Rows are points. To make a cloud, some directions were put in groups of two or more. Within a group, all points are equally far from the middle, so they leave a hole (a ring in 2 directions, a hollow ball in 3). The other directions are filled evenly. Then the cloud was stretched, turned, moved and blurred a little. Count the holes, and give their numbers of directions, smallest first.

Cloud (20 x 3)
[[-22  23 -56]
 [-46  40  -1]
 [-10  37 -51]
 [ 15  24  31]
 [ 43   6 -15]
 [-40 -11 -42]
 [-11  48 -42]
 [-33  12 -54]
 [-19 -34  11]
 [-34 -31 -26]
 [-15 -30  18]
 [  6 -33 -34]
 [ 25 -23 -31]
 [ 32 -15  10]
 [ 23  32  22]
 [-37  45 -33]
 [-34 -23  14]
 [ 23 -31  -2]
 [-27 -24  20]
 [ -8  17 -59]]
Holes: 1 (3)

Cloud (30 x 4)
[[ 48 -39  -6 -38]
 [ 36  14 -33  -2]
 [  4 -42   6 -23]
 [ 26 -47 -11  -2]
 [-33   9 -35  17]
 [ 30   2 -50 -18]
 [ 20 -31  26  37]
 [-26  43 -67 -42]
 [-18  16 -69   1]
 [ 56  36 -20 -42]
 [-31 -20   5 -50]
 [ 26 -22 -22  10]
 [  2 -11 -54  18]
 [-52  26  13   8]
 [-26  15 -79  -4]
 [-19  16 -64 -49]
 [  1 -26 -25   0]
 [-43 -10 -35  -1]
 [-14  45  19 -33]
 [ 32 -13  55  15]
 [ 40  27 -21   9]
 [ 35 -30 -42  16]
 [-16  18 -17  -8]
 [-13 -25  34  26]
 [ -9   6 -26  -6]
 [  5 -34  54  14]
 [  1   5 -31   5]
 [ 24  16  38  27]
 [  2 -38  44  -1]
 [ 44   7  -4 -36]]
Holes: 0

Cloud (46 x 6)
[[ 35 -43 -27 -11   5 -53]
 [ 10 -16  28 -17  34 -10]
 [ 45 -52   5 -53 -18  12]
 [ 32 -31 -20 -11  10 -62]
 [ 41 -70  -8  10   9  24]
 [ 32  25  21 -10   1  36]
 [ -4 -10 -40  22  28 -40]
 [-20  30 -60 -30  -3 -21]
 [  9  55  37  21   2  14]
 [ 56  36 -23  18  28 -16]
 [  4  22  43 -10 -41  15]
 [ 32  51   3   4  35 -12]
 [ 43 -62   0  20  13  17]
 [ 28  49 -40  -4  18  -5]
 [  0  13 -46 -47 -31  -3]
 [ 51  21  13  33 -10  37]
 [ 10  54 -37 -31   9 -32]
 [ 18 -56  19 -25 -22 -50]
 [ -8 -47  30   6 -40  33]
 [-37  -5  -4 -30 -31 -17]
 [ 31 -74 -22 -25  -2   5]
 [  3 -11  15  15  51 -15]
 [ 21   7  11 -44 -25  37]
 [ 32 -34  58   6 -18 -46]
 [  5 -22  -9  44  10  12]
 [-15 -42  17  -1 -41 -31]
 [ 19  45 -48 -41   6 -46]
 [ 27  30 -54  26 -16 -29]
 [ 15  13  14 -11 -56 -17]
 [-52   7  16 -25   3  15]
 [ 39 -35  22 -52 -36 -18]
 [ -1 -15  -2  39  15  30]
 [-41 -30  25 -41  22  27]
 [  6   8 -42  -4 -11  27]
 [-42  29   5 -13  14  22]
 [ 59  12  14  19   5 -22]
 [-11 -45  42  15 -40 -35]
 [-14 -21 -12 -32  38 -29]
 [ -9 -11 -27 -37 -43  11]
 [ 25  -5  52 -46 -33  26]
 [  3 -69  45   3 -24  26]
 [ 21  16 -44 -73  20 -11]
 [ 28  -1  -9 -61   9  18]
 [ -5   3 -42   5   3  24]
 [-27  32 -54 -14   2 -39]
 [ 39  29  33   8  25  18]]
Holes: 1 (2)

Cloud (82 x 8)
[[-25  -6  -9 -28  22   7 -31  63]
 [ 31   5 -61   4  50  -4  -1   0]
 [-61  26 -37  -8  18 -50  11  53]
 [-38  17 -58  -6 -41  19   1  16]
 [-17 -52  -5  19  -3  40 -15  -7]
 [-15   2  -8 -34   5 -13 -59   7]
 [-48 -15 -18  62  25 -34  19  18]
 [-21  62   6  -1   5 -48  -6 -30]
 [-54   9 -29  23  51  -7  50 -16]
 [ 20 -32  39  39  26   1  34  30]
 [  1  23  20  30  14 -42 -20 -53]
 [-51 -22   4  60  15 -25   2   3]
 [-54  51 -46 -38 -15 -12 -20 -24]
 [ 42  17 -26  20  -9  25  42  24]
 [-74 -14 -43  41  10   5   1 -17]
 [-23 -23   9 -51   3  36  -5  33]
 [-46   7  -7  40  16  43  18  31]
 [ 25   7  26 -46  15  29 -16  43]
 [ 22  54  36 -18  -8  12  14  16]
 [-15  33 -23  49  -6  -8 -34 -33]
 [-76  12 -40  35  11  22   2 -31]
 [-47  58 -14  27  17 -36   4 -41]
 [ 36 -33  -4 -31  16   5  33 -23]
 [-43 -37 -18 -46  -1  37  14  -6]
 [ 45 -30 -17 -13  38  29  29  15]
 [-33 -25 -45  49  19   7  13  52]
 [ 28   5 -24  40  21 -49   1 -16]
 [ 41  29  32  -4  -3 -30 -12  55]
 [ 30   2  -3  34  -6 -36  18 -36]
 [ -6 -10  20  45  29 -32 -29   6]
 [ 13 -26   8  52  26   6 -11  49]
 [-27  -1  -9 -14 -29  11  37  72]
 [-31  -4 -10 -37  27 -42  52  40]
 [-20 -36  -1  46  11  -9 -35 -18]
 [ -8  26 -59 -19 -14 -48  -3 -25]
 [ 29   9  58   4  10  25 -15  21]
 [ -7  62 -50 -39  21 -46  18  17]
 [ 13 -33  49  40   9  -8  12  -7]
 [  6  -4  28 -11  15 -52  -6  47]
 [ 18  -3 -23   5 -17 -44  13 -52]
 [-48   8 -55  44  10  23  15  22]
 [ 15   4  -4  18 -43 -13  34 -43]
 [ 15   4 -16 -18 -31 -45  12 -44]
 [-21 -37 -38 -27  27  30  36  22]
 [ -1  26  24 -44  24 -31 -16 -40]
 [-32 -38 -16  44  -2  25  12  31]
 [  1 -12  -6 -64  43  -8  22  26]
 [-21 -30  48 -47 -13  -8  22  -8]
 [-38  45  31 -14 -27 -16  36  -6]
 [-41  16  19  -1  38  41  31  38]
 [  3  24 -51   0  23   0  20 -52]
 [ 39 -10  -6 -54  -3  23  13  -2]
 [-20  70  -2 -16  27 -24  27 -17]
 [ 14  25 -58  27  38 -20  -9 -15]
 [ 10  51 -28  13  46  16 -15   1]
 [ 21  41  10  55  -6 -15   4  22]
 [-46  35  -1  45   9 -14   7  73]
 [-64  25 -53 -34  24 -13  12  41]
 [-13 -26 -21 -33  20 -52   1   6]
 [ 14 -17 -20  -8 -27 -32 -36   9]
 [ 17  -1 -15 -18 -17 -55 -20   2]
 [-64  22  33 -18  -2  46  17   2]
 [-69  29 -25  25  51 -19   4  29]
 [-13  53  -7   9  30 -35 -30 -33]
 [ 15  56  13 -13  24  33   1  -1]
 [-15  31 -30  -1 -52 -16   5  41]
 [-63   6  39   8 -32   5  -5  28]
 [ 40 -10  24  15   8  -2  28 -42]
 [-56  45  -5 -18  35 -29  43  14]
 [-32 -32 -26  35  21 -42  52   7]
 [  0  35  32  37 -23  -7 -39 -16]
 [  1  63  21  -3   0 -23  39  23]
 [-51  13 -47  56   9 -37  29  -7]
 [  1   9  36   8   1 -33 -45  18]
 [-66  38 -13  10 -20 -18 -13  42]
 [-79  40 -12  24   9 -29  -9  14]
 [-35  48  36 -10 -16  24  34  -1]
 [ 16  26  33 -55 -26   1   8 -32]
 [-29 -36 -28  31  38 -19 -13 -17]
 [-34  28 -15  16  20  13  57 -43]
 [-15 -35  -8   6 -15 -11  66  35]
 [  5  58   5 -32  22  28 -14  -4]]
Holes: 3 (2, 2, 3)

Cloud (89 x 9)
[[-27 -45   6  61 -15  39  56  -2   3]
 [ 42 -64 -16  26   8 -19  48  -2 -36]
 [ 14  40 -16  13 -30  31 -47   9  -1]
 [  3  11 -12   8 -16 -37  70 -10 -54]
 [-14  24 -13  17   6 -49  19  38 -17]
 [ -2 -48 -11 -55   0 -29  23  36 -75]
 [  9   0 -45  40  27  26  35 -53   3]
 [ 35  -6  -8  31  27  56   3 -54  -7]
 [-29 -20 -37  20 -42  -4  -1  -3  18]
 [-17 -38  -5  29  28 -31  64 -11 -29]
 [ 41  -1 -13 -27   7 -22   7 -35  -7]
 [ 45 -32 -59  42  14   7   1 -21 -13]
 [ 63 -10   7   5  18 -37 -19 -14  20]
 [ 34  -6   8  75  -2  11  20 -18 -35]
 [ 17 -71 -54  25 -29  48   2 -12  20]
 [ 25 -22 -20 -13 -15 -41  19  -3 -94]
 [-18 -30 -14  54 -23 -56  16  -3 -63]
 [ 42 -34 -39 -12  -4  36  52  15 -13]
 [ 23  15   0   4   7 -36  38  -8 -67]
 [  9  45 -17 -66   5   0 -10 -12  -2]
 [ 53 -67   6  32   3 -33  30   3 -56]
 [  2 -39   7 -51  28 -25  32  35 -50]
 [ 13 -22  -1  42 -52  20  38   9  23]
 [ 28 -29  -5  16  48  20  38  29  -7]
 [ 16  21  15 -12  41 -13  30 -15 -50]
 [-24  48 -42   8 -30  22 -21   9   9]
 [ -5 -11  15 -18 -14 -21  35  -7 -73]
 [ -9  23 -27  42   5  26  79 -25 -17]
 [ 39  -1 -19 -23  28  16 -43   4  -1]
 [ -6  28  35  -5  33 -26  -5  39 -18]
 [ 30 -40 -13 -47 -12 -35 -48  44  -9]
 [ 51 -24 -42   4 -28 -14 -20 -28 -22]
 [  3   7 -19 -68  42  -9  21  14 -25]
 [ 55 -17 -51  14  18 -14 -20  16  18]
 [ 63 -20 -15  -3  13  17 -14 -22 -26]
 [ 74  16  38  20  -9 -14 -23  26 -17]
 [ 16  30  -9  66 -33  16  40 -17   2]
 [ 12  14  19  51  -3  43 -27  18   4]
 [ 28   7 -49 -30 -12  14  22   4  25]
 [ 49  27 -20  -5 -29   8   0  43  25]
 [ 41 -53  22  30 -10 -51   4  17 -70]
 [-17 -20 -27  35  54 -17  20  24 -33]
 [ 18   6  48   7 -16  14   2   9   2]
 [ 31 -37  22  61  -5 -35   6  10  18]
 [ 39 -46  13 -56   1  15  19 -12 -11]
 [ 18 -18 -14   2  30 -16  25 -22  45]
 [-24   3 -26  34 -35 -24  47   7 -35]
 [ 45  -4 -18  12  67 -24  25 -19   8]
 [ 39 -22 -47 -26  -3  16  48  26 -30]
 [ -1  21  -6  74  -2 -16  20 -13 -18]
 [ -2 -12 -57  -3  26 -20 -29  14   7]
 [ 64  25  18   4  28 -39 -15 -10  29]
 [ 31 -31  14 -26  33  15  12 -19 -18]
 [ 14  13 -10 -36   5   7  47 -49 -33]
 [ 31 -39 -47 -38  19 -38   3  30  -8]
 [ 18 -33  -7  61 -10 -13 -16  29  21]
 [  0 -46   9 -39   1  -4  45  29 -48]
 [ -5 -59 -30   6  11  20  10 -12  32]
 [  2 -30 -73  16  -6  41  13   0 -28]
 [ 14 -19 -69 -36 -19 -41   9  10 -16]
 [-13 -24 -23 -13 -23   6  33 -73 -17]
 [ 17   7 -15 -25  44 -45  26 -36 -18]
 [ 30   7   0  33 -55  10  14 -38  18]
 [ 31   1  -8  43  23 -34  27  40 -24]
 [-24  -2  -2   5 -36  10 -25  13  -2]
 [-25   2 -24  20 -38  -2 -15  29 -14]
 [  9 -34  74  30  16 -17   6   0  -9]
 [ 33  18  14   0   2  49 -18 -37  38]
 [ 53   6  29   0 -49  12  12  19 -38]
 [-47 -32 -46  -7  25 -12  12 -21  12]
 [ -8  16   8   9 -38  15  -1  13 -40]
 [ 19 -22  29  57 -21 -20   8 -20  13]
 [-18  25 -26 -48  20  24  56   1 -29]
 [-30 -34 -17  32  -7  12  60   3 -26]
 [-26 -15 -43  28 -15   6  59  -1 -43]
 [  7 -29 -26 -13 -25   9   5  -3 -85]
 [ 14 -27  -8 -28  36 -23 -41  -9 -21]
 [-20  21   2  33   8 -25  69 -27 -32]
 [ 28   5 -52  23  22  13  45 -17 -19]
 [ 30 -50  -8 -19  64  -7   9  25  18]
 [  9 -51 -60  30 -38 -24 -21 -17  -6]
 [ 50   7 -15   2  44  -3  36 -32  28]
 [ -3  -2 -32  12 -22  -3  77 -35 -50]
 [ 29  -1  -8 -14  47  14  44  34 -15]
 [-49 -19 -21  32 -23  -1  86 -32 -34]
 [-27 -46   2 -14  23 -38  -3   3 -81]
 [-13 -13 -61 -18  -4  33  35  -6 -21]
 [ 15 -10 -15  75 -38  13  24 -25 -50]
 [ 29 -29   6 -31  33 -47  37 -22 -41]]
Holes: 2 (2, 2)
